Each row is a point. Each copy is the shape, with its points in the same order, turned, moved and blurred by noise. Say if it was mirrored as well.

Shape (8 x 3)
[[-0.034, 0.038, -0.024],
[0.003, -0.004, -0.060],
[-0.018, -0.029, 0.020],
[0.004, 0.020, 0.008],
[0.041, 0.041, -0.051],
[0.026, 0.025, -0.005],
[-0.017, -0.029, 0.010],
[0.002, -0.009, -0.009]]
Copy 1 (8 x 3)
[[-0.018, 0.062, 0.025],
[-0.057, 0.023, -0.005],
[0.027, 0.008, -0.016],
[0.000, 0.010, 0.032],
[-0.066, 0.006, 0.050],
[-0.019, 0.005, 0.044],
[0.012, 0.002, -0.015],
[-0.016, 0.006, 0.005]]
Copy 1 is: mirrored
Copy 2 (8 x 3)
[[0.021, 0.033, 0.035],
[0.049, -0.007, -0.014],
[-0.027, 0.035, -0.030],
[-0.016, -0.004, 0.021],
[0.023, -0.050, 0.022],
[-0.010, -0.018, 0.020],
[-0.025, 0.031, -0.027],
[-0.007, 0.002, -0.012]]
Copy 2 is: only turned

Shape (8 x 4)
[[-0.014, -0.015, -0.035, -0.010],
[0.047, -0.025, -0.017, -0.016],
[-0.003, -0.018, -0.043, -0.031],
[-0.026, -0.008, -0.005, -0.033],
[-0.017, -0.005, 0.042, 0.032],
[0.012, -0.009, -0.021, 0.041],
[-0.017, -0.036, -0.015, -0.015],
[0.010, 0.034, 0.034, 0.031]]
Copy 1 (8 x 4)
[[-0.025, 0.030, -0.004, -0.002],
[-0.018, -0.007, -0.027, 0.047],
[-0.044, 0.025, -0.018, 0.009],
[-0.020, 0.011, -0.028, -0.026],
[0.055, -0.004, 0.003, -0.022],
[0.015, 0.020, 0.025, 0.026],
[-0.007, 0.033, -0.029, -0.002],
[0.035, -0.039, 0.027, -0.012]]
Copy 1 is: mirrored
Copy 2 (8 x 4)
[[-0.033, -0.005, -0.008, 0.036],
[0.011, -0.048, -0.001, 0.017],
[-0.047, -0.025, -0.005, 0.024],
[-0.047, 0.001, 0.016, 0.003],
[0.023, 0.048, 0.026, 0.007],
[0.021, 0.010, -0.026, 0.035],
[-0.034, -0.008, 0.021, 0.032],
[0.032, 0.042, -0.012, -0.019]]
Copy 2 is: only turned
Copy 3 (8 x 4)
[[-0.010, -0.026, -0.047, -0.028],
[-0.004, -0.060, 0.001, -0.048],
[-0.024, -0.034, -0.044, -0.041],
[-0.028, 0.009, -0.025, -0.039],
[0.041, 0.027, 0.007, -0.023],
[0.041, -0.031, -0.028, -0.011],
[-0.007, -0.007, -0.039, -0.054],
[0.027, 0.006, 0.025, 0.018]]
Copy 3 is: mirrored

Shape (14 x 8)
[[0.045, 0.041, 0.008, -0.047, 0.017, -0.056, -0.026, 0.027],
[-0.026, -0.009, 0.008, 0.025, -0.002, 0.008, 0.049, -0.010],
[-0.001, -0.017, 0.025, 0.001, 0.045, -0.003, 0.034, 0.032],
[0.010, 0.019, -0.010, -0.018, -0.006, 0.003, -0.021, 0.005],
[-0.040, -0.022, 0.013, 0.003, 0.009, 0.006, 0.021, 0.045],
[0.009, 0.024, -0.046, -0.034, -0.025, 0.030, 0.004, 0.020],
[0.034, 0.022, -0.013, -0.060, 0.003, -0.021, -0.021, 0.021],
[0.019, -0.026, 0.022, -0.033, -0.022, -0.005, 0.025, 0.007],
[-0.013, -0.005, 0.044, 0.007, 0.023, 0.038, 0.042, 0.013],
[0.004, -0.003, 0.013, 0.016, -0.020, 0.005, -0.005, -0.009],
[0.063, 0.012, -0.021, -0.056, 0.048, -0.057, -0.030, 0.006],
[0.026, 0.007, 0.039, 0.020, 0.028, -0.015, 0.027, 0.025],
[-0.018, 0.000, 0.044, 0.005, 0.002, 0.018, -0.002, -0.042],
[-0.031, 0.024, -0.008, -0.027, -0.031, 0.009, 0.030, -0.008]]
Copy 1 (14 x 8)
[[-0.027, 0.034, 0.046, 0.014, 0.070, 0.003, 0.058, -0.021],
[-0.007, -0.026, -0.036, -0.006, -0.028, 0.002, 0.014, 0.003],
[-0.014, -0.026, -0.045, -0.014, 0.036, 0.000, 0.030, -0.042],
[0.008, 0.006, 0.027, 0.011, 0.036, -0.011, 0.000, 0.000],
[-0.012, -0.013, -0.036, -0.017, 0.008, -0.029, -0.005, -0.046],
[0.017, -0.046, 0.043, 0.025, 0.010, -0.030, 0.002, -0.019],
[0.002, 0.007, 0.054, 0.019, 0.053, 0.000, 0.029, -0.030],
[-0.022, -0.021, 0.023, -0.019, 0.009, 0.028, 0.009, -0.034],
[-0.022, -0.043, -0.053, 0.011, 0.020, 0.018, -0.009, -0.020],
[-0.012, -0.007, 0.002, -0.015, 0.011, -0.001, -0.009, 0.017],
[0.024, 0.017, 0.047, -0.009, 0.086, 0.021, 0.087, -0.023],
[-0.046, -0.016, -0.034, -0.006, 0.046, 0.012, 0.038, -0.001],
[-0.001, 0.008, -0.034, 0.009, 0.011, 0.035, -0.029, 0.007],
[-0.003, -0.005, 0.010, 0.028, -0.031, -0.006, 0.003, -0.017]]
Copy 1 is: mirrored
Copy 2 (14 x 8)
[[-0.040, -0.051, 0.060, -0.026, -0.035, -0.005, 0.046, 0.020],
[0.026, -0.012, -0.005, 0.041, 0.021, -0.012, -0.027, 0.011],
[0.030, -0.051, 0.024, 0.020, 0.014, 0.033, -0.001, 0.019],
[-0.012, 0.008, 0.022, -0.009, -0.026, 0.000, 0.016, 0.010],
[0.020, -0.015, 0.002, 0.015, 0.013, 0.033, -0.033, 0.044],
[0.020, 0.042, 0.023, -0.005, -0.034, -0.008, 0.030, 0.043],
[-0.013, -0.020, 0.040, -0.040, -0.039, -0.006, 0.038, 0.026],
[0.032, -0.031, 0.026, -0.012, -0.036, -0.023, -0.021, 0.004],
[0.039, -0.014, 0.041, 0.046, 0.006, 0.019, -0.027, -0.002],
[-0.004, 0.001, -0.002, 0.017, -0.028, -0.004, -0.015, -0.015],
[-0.015, -0.062, 0.028, -0.054, -0.027, -0.002, 0.080, 0.002],
[0.002, -0.057, 0.026, 0.047, -0.013, 0.023, 0.004, 0.004],
[0.000, 0.013, 0.031, 0.019, 0.008, 0.001, -0.020, -0.046],
[0.014, 0.027, 0.025, 0.009, 0.005, -0.036, -0.007, 0.030]]
Copy 2 is: mirrored

Shape (16 x 11)
[[-0.010, -0.010, 0.005, 0.033, 0.028, 0.049, -0.025, -0.026, 0.039, 0.033, 0.036],
[0.006, 0.058, -0.004, -0.008, -0.040, -0.034, -0.003, -0.007, 0.010, 0.012, -0.045],
[0.026, 0.021, -0.017, -0.048, 0.022, 0.013, -0.040, 0.004, -0.009, -0.014, 0.029],
[0.027, -0.006, -0.026, -0.021, 0.034, -0.009, -0.016, 0.010, 0.019, -0.013, -0.016],
[0.007, 0.038, 0.006, -0.040, 0.021, -0.031, -0.012, -0.014, -0.012, -0.024, -0.034],
[0.038, 0.013, 0.000, 0.021, -0.004, 0.029, 0.002, -0.024, -0.036, -0.003, -0.038],
[0.012, -0.031, -0.031, 0.017, -0.005, 0.033, 0.054, -0.006, -0.027, 0.047, 0.024],
[0.020, -0.014, -0.044, -0.008, -0.002, -0.038, -0.020, 0.009, -0.015, -0.029, 0.002],
[0.015, 0.030, 0.045, 0.025, -0.020, -0.003, 0.034, -0.050, -0.008, -0.020, -0.028],
[-0.009, 0.008, -0.001, -0.040, -0.005, -0.039, -0.029, -0.009, -0.013, -0.015, -0.009],
[0.073, -0.004, 0.027, 0.014, -0.032, -0.014, 0.034, -0.043, -0.021, 0.029, -0.024],
[0.017, -0.007, -0.016, 0.031, 0.036, 0.030, 0.005, -0.006, 0.009, 0.039, 0.058],
[0.000, -0.032, 0.029, 0.049, 0.038, 0.048, 0.007, 0.004, -0.001, 0.074, 0.026],
[-0.010, 0.043, -0.009, -0.055, 0.027, -0.027, -0.008, -0.005, 0.039, -0.021, -0.019],
[0.008, 0.023, 0.046, -0.008, -0.027, 0.012, 0.012, 0.010, 0.025, -0.014, -0.022],
[0.008, 0.000, 0.009, -0.028, -0.010, 0.014, -0.021, -0.046, 0.012, -0.007, -0.034]]
Copy 1 (16 x 11)
[[-0.019, -0.005, 0.047, 0.043, -0.033, -0.046, 0.002, -0.006, -0.017, 0.005, -0.004],
[0.024, 0.027, -0.019, -0.018, 0.019, 0.050, -0.021, 0.026, -0.030, -0.026, 0.033],
[-0.011, -0.037, -0.035, 0.038, 0.001, 0.006, 0.010, -0.018, -0.029, -0.060, -0.019],
[-0.020, -0.021, -0.035, -0.008, -0.028, 0.014, 0.000, -0.039, -0.028, -0.024, 0.001],
[-0.006, -0.040, -0.048, -0.007, 0.011, 0.052, -0.006, 0.011, -0.016, -0.019, 0.012],
[0.015, 0.002, -0.011, -0.016, 0.003, 0.021, 0.009, 0.013, -0.037, 0.012, -0.055],
[0.060, 0.012, -0.012, -0.011, -0.049, -0.056, 0.021, 0.001, -0.010, -0.004, -0.034],
[0.005, -0.011, -0.030, -0.026, -0.004, 0.025, 0.040, -0.045, -0.005, -0.046, -0.003],
[0.020, 0.006, -0.019, -0.008, 0.040, 0.018, 0.007, 0.033, -0.013, 0.053, -0.001],
[0.016, -0.032, -0.025, 0.008, 0.010, 0.046, 0.007, -0.015, 0.007, -0.037, 0.017],
[0.066, 0.028, -0.030, 0.004, -0.005, 0.030, 0.029, 0.004, -0.050, 0.049, -0.012],
[-0.004, 0.004, 0.007, 0.032, -0.051, -0.057, 0.039, 0.001, -0.024, -0.014, -0.013],
[0.008, 0.019, 0.027, 0.045, -0.085, -0.039, 0.011, 0.016, 0.004, 0.026, -0.034],
[-0.021, -0.041, -0.046, -0.001, 0.007, 0.021, -0.030, -0.001, -0.019, -0.034, 0.050],
[0.001, 0.029, -0.035, 0.021, 0.023, 0.015, -0.036, 0.002, 0.002, 0.015, 0.003],
[0.019, -0.032, 0.001, 0.009, 0.017, 0.027, -0.027, -0.020, -0.029, 0.009, -0.004]]
Copy 1 is: mirrored
Copy 2 (16 x 11)
[[0.026, 0.035, 0.045, 0.033, -0.009, 0.010, -0.007, 0.002, 0.035, 0.004, 0.063],
[0.004, 0.000, -0.029, 0.036, 0.044, -0.045, 0.008, 0.033, -0.037, -0.040, 0.003],
[-0.044, 0.018, -0.039, 0.005, 0.002, 0.008, -0.005, 0.027, 0.036, -0.012, 0.046],
[0.002, 0.022, -0.041, -0.008, 0.013, 0.015, -0.028, -0.003, 0.006, -0.012, 0.017],
[-0.030, -0.006, -0.039, -0.009, 0.042, -0.035, -0.035, 0.028, 0.009, -0.019, -0.009],
[-0.030, -0.029, 0.017, 0.005, 0.016, -0.014, 0.016, -0.024, 0.000, -0.040, 0.006],
[0.042, -0.013, 0.018, -0.010, 0.002, 0.025, 0.070, -0.006, 0.029, 0.007, 0.014],
[-0.019, 0.018, -0.038, -0.032, -0.005, 0.025, -0.002, 0.031, -0.026, -0.016, 0.003],
[-0.010, -0.034, 0.036, 0.034, 0.020, -0.042, -0.014, 0.020, 0.000, -0.028, -0.034],
[-0.022, -0.001, -0.032, -0.023, 0.024, -0.028, -0.023, 0.058, -0.002, -0.011, 0.019],
[0.028, -0.048, 0.014, 0.009, 0.013, -0.004, 0.021, 0.011, 0.019, -0.079, -0.025],
[0.022, 0.040, 0.022, 0.008, -0.005, 0.029, 0.027, -0.001, 0.054, 0.003, 0.036],
[0.051, 0.031, 0.056, -0.005, -0.010, -0.016, 0.034, -0.037, 0.065, 0.000, 0.049],
[-0.001, 0.015, -0.062, 0.023, 0.045, -0.019, -0.049, 0.032, 0.006, 0.018, 0.007],
[0.017, -0.023, -0.010, 0.041, -0.017, -0.053, -0.024, 0.008, 0.002, -0.015, 0.000],
[-0.005, -0.038, -0.003, 0.010, 0.024, -0.013, -0.030, 0.021, -0.003, -0.029, 0.035]]
Copy 2 is: only turned
